Rows are points. The ring and each string are closed loops that go straight from each point to the next, and from the last back to the first. Before rounding, they use only three directions, however many columns there are. How many times does the string pass through the ring? Passing back the other way cancels.

Ring:
9,29,16,-46
4,50,38,-15
-3,31,36,19
-5,-6,20,31
1,-39,0,7
8,-14,-4,-41
String (25 x 4):
9,9,26,-24
0,14,-5,-32
5,15,-17,-62
13,4,-3,-67
14,-3,12,-51
10,0,20,-27
2,7,4,-22
1,13,-17,-50
8,16,-8,-64
17,17,24,-60
14,16,32,-37
14,25,37,-39
8,12,32,-15
0,16,7,-19
-1,46,2,-39
10,71,44,-43
13,65,61,-32
13,32,56,-14
3,16,20,-13
0,41,9,-30
4,63,19,-45
15,58,51,-45
16,44,47,-44
12,42,27,-55
16,21,40,-39
Times through: 4

Ring:
18,-56,43,-28,-1,-24,35,-3,9
9,5,24,-12,-21,-32,20,-14,15
-22,54,-29,8,-17,-17,-8,-7,13
-46,44,-53,14,2,2,-25,13,7
-50,-7,-55,5,28,19,-21,30,-1
-30,-62,-38,-15,44,23,2,29,-7
6,-85,14,-31,27,-1,30,11,-1
String, 30 rows:
-30,85,-92,9,-4,1,-12,-19,4
-34,96,-62,18,-21,-13,-21,-13,13
-34,66,-8,20,-31,-26,-23,4,20
-27,16,16,9,-18,-23,-12,15,17
-23,5,-14,-1,0,-8,-3,9,8
-23,3,-12,0,0,-8,-4,10,8
-37,24,1,13,-14,-16,-20,19,15
-57,74,-65,26,-6,1,-38,14,9
-69,78,-76,31,-2,8,-47,22,8
-57,35,-37,21,0,1,-36,29,10
-40,3,-14,9,3,-3,-19,26,9
-30,-5,-24,0,10,1,-7,17,5
-41,12,-74,2,26,18,-14,14,-3
-72,24,-107,16,38,36,-39,33,-7
-66,7,-74,14,31,27,-35,38,-3
-54,-10,-30,11,19,11,-28,40,4
-27,-20,0,-2,7,-5,-6,22,8
-31,-5,-45,-3,20,9,-6,14,0
-48,15,-93,3,33,27,-18,16,-6
-67,28,-96,16,31,29,-36,30,-4
-63,23,-55,19,15,14,-37,35,4
-51,14,-23,15,3,0,-29,31,9
-26,-9,-4,0,3,-7,-6,18,9
-29,12,-45,0,11,4,-7,8,3
-42,53,-87,9,11,12,-18,1,1
-52,87,-83,23,-5,3,-33,3,7
-46,75,-37,24,-21,-13,-31,8,15
-31,25,10,12,-19,-22,-16,15,17
-20,-6,1,-2,-2,-12,-2,12,10
-26,44,-55,4,-1,-3,-7,-6,6
Times through: 4
String:
-56,-5,-94,3,44,35,-22,29,-9
-34,-20,-67,-8,37,23,-4,17,-7
-25,-36,-17,-9,21,5,0,21,1
-20,-42,7,-9,13,-4,3,22,6
-16,-36,-19,-14,21,4,9,13,1
-4,-75,-51,-34,52,24,28,6,-13
15,-112,1,-44,45,10,44,8,-8
26,-116,59,-42,19,-15,47,8,3
13,-75,71,-24,-4,-28,29,12,13
-9,-30,18,-11,1,-14,9,11,9
-2,-16,-12,-16,7,-9,18,-4,4
18,1,7,-20,-13,-27,31,-25,10
16,26,20,-11,-31,-39,24,-26,18
1,32,34,0,-38,-42,8,-12,22
-14,17,18,2,-21,-27,-1,3,17
-19,12,-16,-1,-3,-11,-1,3,9
-28,43,-55,4,0,-2,-8,-3,5
-27,12,-29,1,4,-3,-6,8,6
-37,9,-6,9,-4,-9,-18,22,11
-62,27,-39,22,5,5,-39,35,8
-67,16,-78,16,29,26,-37,36,-2
Times through: 1

Ring (8 x 14):
22,25,-10,-34,24,-10,30,39,-25,4,-16,-2,25,51
27,38,-6,-26,10,-31,43,78,-12,-15,-29,22,-7,34
28,40,6,-10,-6,-48,39,79,4,-23,-27,38,-36,2
25,35,18,3,-14,-50,25,51,10,-18,-19,38,-48,-26
13,23,30,7,-12,-29,-1,-12,-1,5,-6,15,-44,-49
6,12,27,-5,4,-3,-14,-51,-20,25,4,-12,-13,-33
9,7,11,-19,20,8,-7,-48,-29,30,6,-24,21,7
16,13,-4,-30,28,4,11,-10,-29,21,-1,-19,37,41
String:
42,37,-3,0,-7,-73,51,103,31,-35,-19,57,-25,18
31,50,6,-8,-13,-60,51,112,9,-36,-38,53,-54,-2
8,51,21,-23,-9,-18,27,61,-32,-11,-47,20,-65,-28
16,39,15,-14,-5,-28,25,48,-15,-9,-29,21,-42,-15
33,24,5,2,-2,-52,28,46,20,-14,-4,34,-13,5
43,27,9,21,-16,-83,35,68,50,-31,-1,61,-32,-11
33,33,24,24,-28,-77,26,58,40,-29,-10,60,-65,-47
9,42,37,3,-24,-34,10,27,-9,-10,-30,29,-84,-70
1,40,34,-11,-13,-11,5,10,-31,3,-33,9,-69,-57
23,19,10,-4,4,-30,13,9,2,2,-1,13,-7,-2
28,9,15,13,-2,-43,5,-13,22,4,15,19,-4,-15
22,5,24,19,-6,-38,-8,-40,21,11,21,14,-11,-35
-4,17,48,8,-14,-3,-27,-69,-22,25,-2,-8,-56,-85
-3,22,39,-4,-8,1,-17,-48,-30,22,-10,-9,-48,-64
8,28,21,-15,1,-8,5,-3,-26,10,-17,0,-28,-23
21,12,14,1,4,-28,4,-15,4,9,8,8,-2,-9
19,8,23,10,-2,-28,-6,-36,8,13,14,7,-11,-29
7,15,40,13,-13,-20,-18,-52,-3,17,5,4,-44,-68
3,25,42,7,-17,-17,-13,-33,-14,11,-10,7,-63,-76
0,38,34,-12,-11,-6,1,0,-34,7,-30,4,-63,-55
15,27,17,-9,0,-22,12,13,-12,2,-13,11,-25,-15
31,19,14,12,-8,-54,17,22,26,-10,4,33,-20,-16
36,25,15,20,-16,-71,25,46,39,-22,-1,50,-37,-24
32,39,18,14,-22,-71,33,74,29,-31,-19,57,-61,-32
14,49,22,-10,-16,-36,29,68,-13,-19,-41,34,-71,-36
14,41,17,-16,-5,-25,24,47,-19,-9,-32,20,-46,-18
22,26,8,-10,3,-30,21,30,-4,-3,-12,17,-13,3
36,27,0,-2,0,-56,36,63,21,-19,-8,38,-9,17
Times through: 5

Ring:
57,24,-28,-52,-28,33,-9,15,9,2,72,2,-32,-30
35,19,-3,-31,20,18,-34,15,15,12,44,-26,-22,-10
-4,-4,25,16,50,-8,-41,28,31,17,-16,-31,20,11
-16,-28,47,41,36,-30,0,18,23,8,-57,-20,51,49
17,-20,29,8,-9,-16,33,1,4,-4,-20,-4,29,47
50,3,-17,-33,-53,19,30,11,4,-8,41,22,-4,-8
String, 26 rows:
29,7,10,-20,16,6,-15,8,10,8,24,-24,-8,12
27,10,16,-20,31,4,-24,4,8,12,23,-36,-12,19
17,1,6,-4,12,5,-20,25,23,9,10,-11,8,-3
-1,2,12,11,44,1,-50,39,38,18,-3,-23,15,-11
-22,-5,40,31,87,-17,-66,33,39,26,-33,-51,26,18
-14,-11,48,27,75,-23,-40,15,25,20,-37,-51,26,42
4,-9,33,11,39,-14,-15,11,16,11,-18,-32,19,35
-29,-26,62,50,76,-38,-26,17,27,17,-69,-45,51,59
-12,-22,56,32,56,-32,-9,5,15,12,-50,-42,37,63
5,-13,28,14,20,-13,-3,15,17,6,-20,-17,26,30
10,-10,14,8,5,-5,-2,23,21,5,-9,-4,24,11
8,-13,14,12,0,-6,2,26,24,3,-14,2,29,10
-3,-31,39,32,4,-27,28,11,14,-1,-49,-3,50,51
12,-33,64,18,10,-39,56,-29,-16,-7,-49,-28,37,105
26,-13,34,-6,2,-14,30,-14,-7,-2,-8,-21,13,59
30,-7,22,-12,-5,-6,23,-6,-2,-2,5,-15,7,41
55,-8,9,-32,-53,2,65,-20,-19,-16,24,8,-1,45
66,1,-19,-45,-80,20,61,-4,-11,-18,50,31,-9,6
61,8,-10,-47,-47,18,36,-8,-10,-9,52,7,-19,11
37,3,0,-23,-15,9,8,8,7,0,27,-4,-4,7
36,5,-16,-22,-30,18,3,25,18,0,34,15,0,-21
76,29,-63,-70,-81,54,8,30,13,-7,101,41,-38,-71
78,35,-44,-77,-49,47,-2,9,0,-2,103,8,-53,-42
57,23,-13,-53,-11,26,-9,1,0,4,66,-16,-36,-7
32,8,-5,-22,-5,14,-11,19,16,5,31,-6,-6,-9
36,12,2,-28,9,13,-16,9,9,8,36,-21,-15,3
Times through: 3

Ring (9 x 14):
17,-8,-2,-33,5,27,15,-17,-11,-21,24,10,-12,5
8,-2,1,-14,-1,2,6,-32,5,-5,-25,8,4,-8
-6,3,1,6,-8,-20,-7,-32,23,14,-52,5,10,-16
-27,7,-4,28,-14,-41,-24,-12,44,37,-53,-2,4,-15
-32,10,-5,30,-9,-38,-24,1,42,36,-42,-7,4,-8
-17,15,0,10,8,-10,-3,-1,15,9,-33,-10,18,4
3,11,2,-17,20,22,16,-4,-12,-20,-6,-6,18,14
12,4,1,-31,21,36,22,-2,-22,-30,23,-1,6,19
18,-8,-4,-42,11,41,20,-3,-20,-29,52,8,-18,16
String:
-31,-3,-12,20,-17,-32,-28,12,45,39,5,1,-26,-5
-11,8,0,7,0,-14,-5,-15,19,11,-37,-2,11,-5
-18,16,3,21,0,-28,-9,-22,26,19,-74,-7,28,-11
-42,17,-4,45,-9,-52,-30,0,52,47,-68,-12,15,-12
-40,12,-7,35,-8,-40,-28,14,46,41,-32,-11,1,-3
-27,2,-10,12,-6,-17,-18,19,31,25,13,-4,-18,5
-14,3,-5,2,0,-5,-7,5,17,10,2,-2,-6,4
-3,19,6,0,18,2,11,-18,-2,-9,-54,-10,38,3
8,29,14,-9,34,18,27,-28,-22,-30,-75,-15,64,9
7,19,7,-20,31,30,26,-7,-24,-31,-21,-11,37,19
-1,2,-5,-22,15,27,11,16,-9,-16,41,-3,-8,21
24,11,7,-43,35,54,38,-10,-42,-51,11,-5,26,25
28,12,10,-40,33,47,39,-28,-40,-50,-17,-3,36,16
6,2,0,-21,11,20,13,-9,-8,-16,7,1,3,9
-4,-6,-8,-16,0,12,-1,10,7,-1,40,4,-24,10
16,-21,-13,-53,6,53,15,24,-20,-28,121,13,-54,27
28,-15,-5,-57,12,56,27,-3,-30,-40,77,13,-28,20
35,-4,5,-50,18,47,35,-35,-35,-46,8,10,9,8
16,4,5,-24,12,19,19,-33,-13,-23,-28,4,19,0
0,-5,-5,-15,-1,8,1,-7,7,-2,16,6,-14,3
-2,-15,-10,-17,-11,5,-6,0,15,6,42,12,-37,1
15,-4,3,-17,-3,1,8,-48,4,-7,-41,12,9,-15
12,6,9,-6,1,-9,9,-60,5,-6,-85,7,33,-21
1,7,4,0,0,-11,2,-38,12,3,-61,3,22,-13
0,13,8,9,0,-22,2,-51,16,6,-97,1,38,-21
-18,11,4,31,-14,-49,-18,-44,42,33,-106,0,28,-29
-35,1,-9,34,-23,-51,-34,-4,57,50,-37,1,-14,-18
Times through: 0
